Each row is a point. To make a cloud, some directions were put in groups of two or more. Within a group, all points are equally far from the middle, so they leave a hole (a ring in 2 directions, a hollow ball in 3). The other directions are filled evenly. Then the cloud was stretched, turned, moved and blurred a little. How many holes are there, and how many directions does each take, smallest first?

Cloud (22 x 3)
8.2 -5.4 19.3
3.9 18.3 -32.8
27.9 1.7 -4.9
-24.1 -0.4 -35.9
-27.3 32.7 -11.3
-19.7 36.7 -5.0
0.7 32.6 5.0
12.8 4.9 18.4
2.0 -10.2 -36.0
-14.4 -3.4 -38.7
15.2 -21.3 -18.9
-20.6 16.6 19.0
-0.3 13.5 22.2
27.1 -8.0 -6.1
7.6 8.0 -35.5
2.4 10.5 -36.7
17.1 -22.0 -6.7
-37.4 -5.5 -8.5
5.8 -16.4 14.1
-9.2 -4.6 21.2
-38.6 6.0 -21.0
-37.5 10.8 -23.7
Holes: 1 (3)

Cloud (31 x 4)
11.3 -25.6 -2.6 -27.7
-22.6 25.1 10.6 -3.7
-15.4 -22.6 1.0 -2.3
36.2 27.1 30.2 21.3
-10.1 2.4 0.4 21.1
7.5 -33.0 3.1 -18.1
9.5 3.6 28.6 -27.3
20.7 6.6 -4.4 -25.5
15.6 -15.2 -20.9 6.0
-4.1 7.8 -31.3 9.5
7.5 -0.4 -36.5 8.9
-6.4 20.4 26.5 44.7
38.3 -7.7 38.9 1.5
-3.1 30.7 15.6 -9.0
11.5 12.9 -8.5 -23.9
-28.3 19.6 6.4 8.5
4.5 4.8 29.5 6.1
-1.7 -19.0 -18.6 -8.1
36.0 -9.1 43.9 7.5
-14.1 -29.0 3.3 -29.2
-19.2 -16.5 40.0 4.6
-17.9 -12.0 32.0 27.4
3.1 9.8 13.4 35.9
15.5 10.1 -7.3 13.9
12.4 -48.7 15.4 13.0
-31.4 -14.6 -4.3 -12.6
-4.9 -28.9 -3.2 29.5
-32.4 -10.6 -32.6 17.4
2.4 -10.6 0.7 -25.5
13.1 -10.6 31.7 13.1
10.9 -6.8 -28.1 -1.9
Holes: 0

Cloud (53 x 6)
26.7 -20.6 7.6 45.6 3.2 -25.7
-2.6 28.1 -4.4 6.1 -18.0 -1.3
31.0 -20.3 10.4 -3.4 15.2 -12.4
42.8 -23.4 14.9 -5.7 -39.8 -21.8
31.1 10.7 -2.7 17.3 2.8 -20.8
-9.0 9.1 -5.9 14.5 19.3 7.6
14.7 5.2 -7.6 15.0 9.5 19.6
12.7 -35.2 0.8 18.6 -25.8 -22.0
-17.6 15.9 6.2 12.1 6.2 -17.0
11.0 18.8 -5.0 17.2 1.9 -35.7
-9.3 -7.0 15.3 -31.7 -33.9 20.3
14.1 24.1 -0.9 -4.6 1.7 -22.9
-10.4 -7.0 11.5 9.4 -37.7 -3.3
6.9 26.6 8.2 33.4 0.1 -26.2
8.3 -28.5 -2.7 17.4 -22.2 -4.1
21.9 23.0 19.2 23.5 13.2 -21.3
13.4 -20.6 32.0 -0.9 -32.6 -28.7
31.7 -21.1 21.2 26.4 21.4 -33.3
16.4 19.3 -2.0 -9.3 16.2 -6.8
1.2 5.1 -13.1 21.4 2.8 -10.3
6.3 6.5 26.2 -44.7 -3.2 -7.7
50.3 4.9 6.9 -2.2 -26.8 -21.7
-9.8 -6.2 8.5 -30.4 -40.0 22.6
26.1 -15.8 9.2 10.1 21.6 -8.4
0.2 21.3 27.3 6.8 -7.3 -33.1
14.4 -24.2 8.9 -24.7 -44.1 17.5
0.7 30.9 21.3 -1.5 2.7 -6.0
38.0 7.2 21.3 -9.9 -11.4 2.3
12.1 -34.5 8.8 -15.0 -9.4 9.1
39.6 -13.1 -23.1 2.0 -10.5 -33.2
32.1 -14.1 19.1 -35.1 -6.6 -30.1
26.6 -0.4 -17.6 -10.6 9.6 -12.5
14.4 -22.4 -15.9 10.6 -5.8 -7.6
17.8 -33.3 20.2 16.7 -23.1 -11.7
29.9 -14.7 23.8 -21.3 -31.2 -1.8
40.1 6.6 15.5 -11.7 -12.2 2.1
29.9 -26.3 10.6 -21.4 -10.4 5.4
-9.1 -5.8 14.9 30.2 -38.6 -4.0
30.7 -2.0 15.5 -37.9 -15.4 -32.0
17.9 -23.9 13.5 -8.1 -49.3 5.4
-1.8 -27.5 16.0 -5.8 -25.6 -2.7
-0.2 -5.2 4.0 -16.5 -53.2 -15.9
38.8 -13.2 13.0 2.3 -24.8 22.0
-6.6 -4.9 -12.6 21.2 -14.7 -34.0
13.9 -28.9 38.5 -7.1 3.4 -12.8
-2.8 -35.3 0.8 4.2 -21.1 -37.6
-13.0 12.7 12.4 7.0 -36.8 7.1
32.6 -3.2 15.0 -31.3 6.3 -12.3
20.5 31.8 -2.2 0.2 -3.9 27.9
-0.3 23.0 -8.4 2.8 -11.9 -17.2
32.8 -22.6 24.3 12.4 -48.9 -11.2
31.3 -15.6 -9.1 0.7 -2.8 1.9
23.1 -9.8 36.3 -18.4 -7.0 -4.0
Holes: 1 (3)

Cloud (81 x 8)
-17.7 29.1 -14.9 -10.7 14.0 0.0 -24.6 -23.0
-24.2 -28.8 -23.0 23.1 -18.3 -19.8 -9.4 -28.8
7.3 -9.6 26.3 11.7 10.9 35.0 35.4 -18.2
-5.4 -39.3 -23.4 -10.6 21.5 -5.6 14.0 17.7
8.1 14.8 1.7 0.4 7.5 -10.8 -14.5 -19.0
19.8 -0.6 32.8 7.6 50.4 -11.5 6.0 -17.0
-31.6 -1.5 6.9 -27.0 7.9 5.4 8.6 5.6
-8.7 -33.7 1.0 -8.0 -9.6 -28.1 -35.0 14.7
-24.2 3.2 -28.7 1.0 32.7 22.4 1.0 -12.7
43.5 -13.8 -15.6 29.4 5.0 2.9 -5.0 29.3
14.6 -18.1 3.0 -15.2 11.8 45.9 -16.9 9.5
9.6 -17.3 -19.0 -0.7 27.1 -34.3 -6.6 -14.5
14.0 -9.7 -23.2 22.7 23.8 -18.0 1.2 9.1
-14.0 5.9 22.4 3.6 7.9 -12.5 -16.7 -32.3
-9.6 21.8 -23.3 13.2 -3.2 0.7 2.0 17.1
6.8 -22.9 7.0 35.7 28.0 -32.7 25.6 -10.8
8.0 18.2 14.2 -24.2 18.8 -1.9 11.1 -33.7
13.8 8.8 15.6 0.2 13.5 24.4 -14.9 -53.7
0.5 5.0 26.5 -11.3 1.8 -2.1 10.8 -19.2
-16.8 2.4 -1.0 32.5 -7.1 17.1 -23.8 9.1
-26.3 -23.6 -13.0 -18.9 17.0 -30.0 -21.2 -1.1
-25.3 -3.7 -0.4 -60.0 18.8 -5.3 -17.4 5.6
-16.7 -8.4 -8.1 15.5 -1.5 -10.1 -21.0 -14.9
-20.4 -30.1 5.5 -8.0 -21.1 -1.0 10.1 -17.8
-31.7 -24.4 -11.4 -40.0 2.6 -17.0 -20.2 -0.2
-32.1 -22.4 -39.0 -34.2 -0.3 7.6 -19.1 -28.5
-13.2 -19.1 -1.5 23.1 4.1 -13.4 28.2 26.1
0.2 -7.6 -53.4 -17.3 9.5 -26.6 3.8 27.5
13.7 8.2 -20.5 16.9 28.9 -23.1 -6.7 -1.3
-8.5 -19.5 -19.5 -2.8 36.4 -42.6 19.7 11.6
8.7 11.8 22.9 -17.2 8.6 -9.7 5.1 -23.8
0.0 -26.0 9.3 39.1 -10.6 -29.0 10.9 23.3
-18.1 6.0 -5.8 39.3 -6.6 9.1 -3.0 6.4
-21.7 -58.4 -8.4 9.3 4.4 0.7 -14.1 11.8
31.2 -15.9 14.3 15.7 1.1 -8.0 -20.1 2.5
-26.3 -50.2 -10.7 29.9 -16.2 22.1 -3.6 -5.0
-45.2 -34.5 -41.9 19.0 -26.4 4.9 -7.7 22.8
9.7 -31.3 -19.0 -15.2 3.9 -6.8 -42.3 12.4
7.1 1.7 -5.7 -34.5 -25.1 16.8 26.1 -7.9
-0.9 11.9 16.4 11.5 13.9 -16.5 9.8 33.0
0.8 -46.0 -19.9 -19.0 29.9 13.2 -4.2 -2.0
-13.4 12.3 12.3 -34.6 -23.5 12.8 19.5 -0.7
-22.3 -45.0 -22.2 17.9 24.8 45.3 1.6 -23.5
-4.1 -3.1 6.3 -8.8 34.4 29.0 16.0 10.2
-0.5 -26.7 33.0 27.7 -8.0 -4.3 15.8 -31.2
9.2 2.0 -26.3 9.5 35.0 -44.6 4.6 3.9
-8.1 -1.7 16.0 -20.3 19.3 61.6 10.9 -32.6
20.1 -6.7 -20.2 18.7 29.3 -22.0 17.9 -19.1
29.2 -12.0 0.3 20.9 -12.9 24.9 -30.8 -42.5
-29.7 5.5 -0.6 15.6 -5.3 12.3 8.8 19.4
35.1 -21.4 8.2 -14.8 3.2 -24.9 5.9 -42.1
26.5 0.8 -38.4 0.3 5.2 -47.0 -18.8 -7.9
-4.1 -11.8 -35.1 7.4 28.2 -2.7 18.2 18.1
-13.4 -14.1 -29.0 -25.3 16.9 13.1 -28.1 -5.0
-23.6 -6.6 15.2 -23.7 11.9 -14.5 -29.4 -0.3
19.4 -6.2 11.2 10.0 0.8 13.8 19.6 28.3
17.6 -0.7 10.4 -19.1 7.4 -37.6 3.5 -49.4
-14.6 -1.3 -15.8 13.2 -11.1 -27.1 11.0 -6.8
21.0 -1.1 6.0 -1.1 -15.2 4.3 -18.8 10.0
17.0 -5.1 -24.9 -3.9 24.5 -33.1 -29.8 -9.7
-24.7 -3.4 -17.8 27.2 2.5 28.2 12.2 18.6
-12.0 -28.1 -23.0 47.1 -4.0 -33.3 -25.0 7.7
16.1 -21.4 -0.2 -1.7 26.8 30.4 -6.9 28.6
-36.5 -52.3 7.1 2.1 0.3 12.8 4.3 30.6
2.9 13.7 19.9 -14.1 -23.9 15.1 29.3 -12.3
-12.7 -14.2 -6.7 -14.2 -31.1 -3.2 -20.9 -3.5
-3.5 -18.8 15.1 30.7 -17.2 -0.3 33.7 -7.9
-12.8 2.3 7.4 5.9 27.6 7.5 12.0 -22.5
19.5 -12.4 -3.5 5.6 -6.0 19.4 -29.9 5.3
12.0 -23.6 11.3 -29.0 27.6 16.1 -14.1 8.6
14.4 -10.9 17.7 -18.9 14.8 42.7 -27.8 1.7
-1.6 -32.1 -12.1 4.0 -2.7 -19.9 -32.2 -27.7
-23.8 -45.5 -2.0 9.5 -4.4 -13.2 -11.3 -30.1
-5.9 -13.7 13.4 4.5 -23.2 20.6 -14.6 -30.8
1.1 -13.7 -17.8 -2.2 -15.8 -8.4 -4.5 -10.2
-2.5 9.5 -11.5 -17.9 -32.2 5.3 15.9 -3.7
6.4 -5.1 -16.1 -5.2 5.8 -4.0 -25.8 5.5
-29.5 -8.6 -18.0 -6.6 24.6 -20.2 32.3 -8.3
-35.7 -14.8 -8.4 -18.2 -6.8 -27.6 -5.3 -3.0
-15.3 -34.2 5.0 23.3 20.6 6.9 25.0 -33.1
19.3 -18.3 9.5 6.3 10.3 -1.3 30.5 -27.5
Holes: 0

Cloud (98 x 9)
19.4 13.6 1.9 -14.5 -11.2 -27.8 11.6 -18.8 19.8
-27.5 -6.0 -13.0 24.4 20.8 15.9 -28.3 20.1 12.1
-9.3 -11.3 1.7 16.5 -35.7 23.1 -15.7 17.9 -13.2
6.5 41.5 1.1 -17.2 -1.7 16.2 6.4 21.8 -31.5
28.2 -7.7 -7.1 -28.6 -13.8 -7.7 -33.5 13.9 -20.6
-28.9 11.6 16.0 -4.5 0.6 -2.6 -31.1 -6.0 28.5
-8.3 39.5 -9.9 -32.4 8.3 26.2 -1.4 15.0 8.2
-5.5 -46.0 -9.2 -19.1 19.1 0.4 23.5 2.1 -25.7
28.5 -10.5 17.6 -10.0 -14.3 32.1 39.6 -10.0 13.7
34.5 24.5 0.2 -1.4 -13.0 38.5 29.2 -21.7 5.2
-2.4 29.7 3.5 -21.2 -13.8 -9.4 -18.2 -18.8 1.3
16.9 1.0 22.2 24.9 -2.1 -23.2 23.8 9.6 -32.6
25.4 -23.9 9.2 13.9 -1.1 -11.5 -28.7 35.5 -1.1
16.0 -2.2 -12.6 15.6 -10.8 -25.0 0.5 34.7 -34.0
25.3 25.8 -14.5 -14.4 -5.3 -5.3 11.6 16.3 34.9
-0.2 -19.1 -42.8 4.2 -6.3 19.9 5.0 11.8 14.4
-23.2 -28.1 0.8 7.0 5.4 0.3 -15.6 -40.9 10.9
-26.2 -10.8 -0.4 -19.8 -7.4 -5.9 -14.9 -33.2 18.7
28.8 -8.5 -32.3 14.7 8.1 27.0 17.0 -4.9 13.3
-28.0 7.2 -26.0 -2.0 33.4 -2.1 10.9 -11.5 -35.7
31.8 -14.2 -9.7 -23.8 22.2 -19.3 -30.5 -7.5 -11.4
-31.6 9.0 -21.2 17.0 -15.2 35.4 6.5 0.6 -5.5
25.6 18.9 -0.6 -20.6 -37.3 7.1 16.1 25.5 1.6
-22.8 38.2 -21.8 6.4 9.5 18.4 -1.1 21.1 11.4
27.6 -20.9 -15.2 -25.4 -17.5 -12.6 16.6 26.1 -8.4
-46.0 -23.0 -19.2 -5.8 -9.2 6.0 -0.8 13.5 20.0
-4.6 30.1 3.9 -14.9 25.8 -14.3 34.9 12.9 6.7
-6.4 2.0 9.4 -17.0 -17.1 -17.1 35.5 4.9 -4.8
26.0 -5.2 -4.1 -36.5 11.5 -0.3 -3.2 18.3 -38.6
-13.0 3.3 21.4 10.9 1.7 -26.2 9.0 33.4 -35.6
-17.1 28.5 -18.0 -6.8 24.8 32.1 23.6 22.6 4.2
-30.1 13.7 12.5 -9.7 20.9 10.8 -11.8 -18.2 15.2
-34.1 -1.7 19.5 20.3 10.5 -24.1 0.8 -3.6 -7.8
-20.8 -26.8 -28.3 -22.4 -2.3 -22.6 -11.9 -20.6 3.0
-9.3 -43.2 3.7 4.3 2.9 38.3 24.8 4.0 -3.8
37.6 -34.0 19.0 8.1 -21.8 4.7 13.4 17.6 -24.9
10.6 -2.4 -14.5 19.8 -10.8 -16.6 4.4 45.7 7.7
-32.3 -10.8 13.7 17.8 -17.9 14.9 -30.9 14.2 21.3
7.1 -3.4 11.2 -24.9 23.0 -29.1 7.9 35.0 0.6
29.2 -34.9 -7.5 -7.2 -16.2 19.9 34.0 -29.6 20.7
33.1 -38.0 8.8 23.1 12.6 -2.3 36.6 0.4 -10.5
12.0 15.2 -17.3 0.2 38.7 18.2 26.2 26.6 -10.0
-6.5 -39.6 -9.6 11.0 -8.0 2.5 -14.2 41.7 4.0
-24.3 -26.4 22.2 26.5 -9.8 2.6 10.8 1.8 33.4
-28.7 23.1 0.4 9.5 1.3 37.7 -5.0 0.8 31.4
-14.1 -16.2 -3.2 -9.3 -21.4 33.5 13.1 19.6 33.2
-9.9 -8.6 -6.0 6.6 9.8 -3.5 6.6 -36.0 39.5
16.9 -10.6 -20.2 10.9 37.0 -4.1 35.5 25.9 -27.5
8.7 5.7 -15.8 29.7 -11.5 40.8 17.5 -25.6 11.3
34.5 -17.3 -3.5 -18.3 6.0 31.0 15.9 -32.8 -6.3
-4.8 30.1 -6.0 -12.8 27.5 2.4 4.6 -9.4 -38.6
4.9 -10.7 -8.2 -29.0 23.1 -9.1 -13.7 36.0 -32.8
22.6 27.6 -1.1 -13.9 13.7 35.2 37.4 16.1 -19.7
-6.0 -0.9 6.2 -32.3 21.5 12.0 22.5 -5.2 22.2
-38.0 0.9 4.2 15.9 2.4 11.4 31.1 0.8 -33.7
14.4 -55.1 -18.8 1.5 16.0 7.3 -18.7 -15.3 -3.8
-4.1 26.4 -5.4 18.3 11.0 18.1 39.4 -6.1 -37.4
16.9 -38.4 11.6 42.7 -3.2 -6.4 -1.5 -13.5 2.9
-8.3 -19.3 -16.2 2.1 35.1 4.5 -36.7 9.1 -9.6
-2.8 -18.8 21.4 -8.7 -8.9 20.9 -9.7 34.2 -7.3
-29.9 -26.9 18.1 13.2 0.6 16.2 -13.8 26.5 19.3
-29.5 8.2 -31.0 -14.5 33.3 20.3 7.6 -12.1 -7.9
-1.5 -3.2 8.6 0.2 23.7 -15.8 -6.2 -33.0 -12.2
5.0 3.8 -8.4 10.2 11.2 -12.5 -19.1 32.0 -47.1
20.3 -0.4 -24.0 7.9 14.9 14.1 35.8 -37.5 -0.1
10.4 -9.8 -6.7 -8.7 -3.8 35.4 -23.6 11.9 -17.0
5.8 18.0 -4.9 -18.7 20.4 -24.7 -5.3 -9.6 -38.3
-12.7 24.5 8.5 -2.2 -10.4 -24.5 -1.2 -11.2 -8.3
2.4 -2.2 -20.9 18.0 -44.4 2.7 7.2 7.7 14.5
5.7 -5.3 -1.7 13.3 11.9 19.9 -27.9 -10.0 30.5
-34.3 -36.7 -14.1 -3.6 -3.8 16.8 -28.4 -5.5 -3.0
-1.0 -15.5 0.5 46.5 -16.7 26.5 43.7 -10.8 -6.4
9.9 -52.0 6.2 23.7 4.6 -20.6 28.5 -4.4 -21.2
1.7 -23.4 25.3 -7.1 -20.7 27.2 -4.1 -1.4 -12.0
-33.7 12.3 -22.3 13.5 28.5 34.3 10.6 -0.6 -7.8
0.2 10.0 -13.2 1.5 -12.5 -40.0 11.3 15.0 -3.9
-10.2 -15.5 10.9 -37.6 13.0 -8.2 -15.4 -9.7 11.0
5.4 -13.0 1.6 -16.1 22.2 -49.6 -5.6 9.9 -23.5
-0.9 -22.5 1.7 -12.0 -9.4 -11.0 5.4 35.3 33.2
-1.9 -12.8 8.5 -3.5 4.2 15.8 -23.5 35.6 -27.5
46.0 -13.7 1.0 24.1 6.1 5.9 19.7 -3.5 13.2
-1.0 31.0 -21.3 1.5 1.3 20.7 31.2 10.6 29.9
-9.0 -5.1 6.8 4.8 15.4 -15.8 -9.5 60.2 -8.7
-11.5 -3.1 13.9 19.0 -14.4 -10.5 -12.2 -4.2 -35.0
21.7 -12.7 -9.3 -16.0 -25.5 2.3 -11.7 19.4 42.6
-0.3 -31.9 23.9 26.0 8.3 8.3 -1.3 20.4 -32.1
-18.1 -40.4 -26.8 -13.9 -20.3 2.0 2.1 6.2 11.4
14.4 -17.1 -42.6 -5.4 11.1 18.0 0.9 -12.0 -27.7
-6.3 -28.1 -3.5 27.7 -3.8 18.0 -10.4 41.3 -0.7
11.9 -33.4 1.3 18.1 7.1 42.2 32.8 -18.7 1.4
1.4 -2.5 6.6 -3.8 28.1 -12.3 -12.3 -7.7 -47.1
-21.6 29.0 17.9 12.4 -6.8 17.7 21.5 -9.2 -14.1
18.2 -40.5 -8.6 18.6 -35.0 -22.8 -20.6 0.2 3.0
-20.8 21.4 6.2 15.4 -25.5 6.3 -4.4 -20.3 16.5
-15.4 3.5 3.2 -31.6 16.2 -37.7 -21.7 12.1 6.1
-4.7 -26.0 -16.0 4.0 39.6 -26.0 -32.1 14.1 -20.5
-1.6 -4.0 -2.8 36.8 -3.1 -0.7 41.4 1.8 -40.9
13.9 0.3 9.3 42.6 -18.8 -6.3 8.4 17.6 -27.8
Holes: 1 (9)
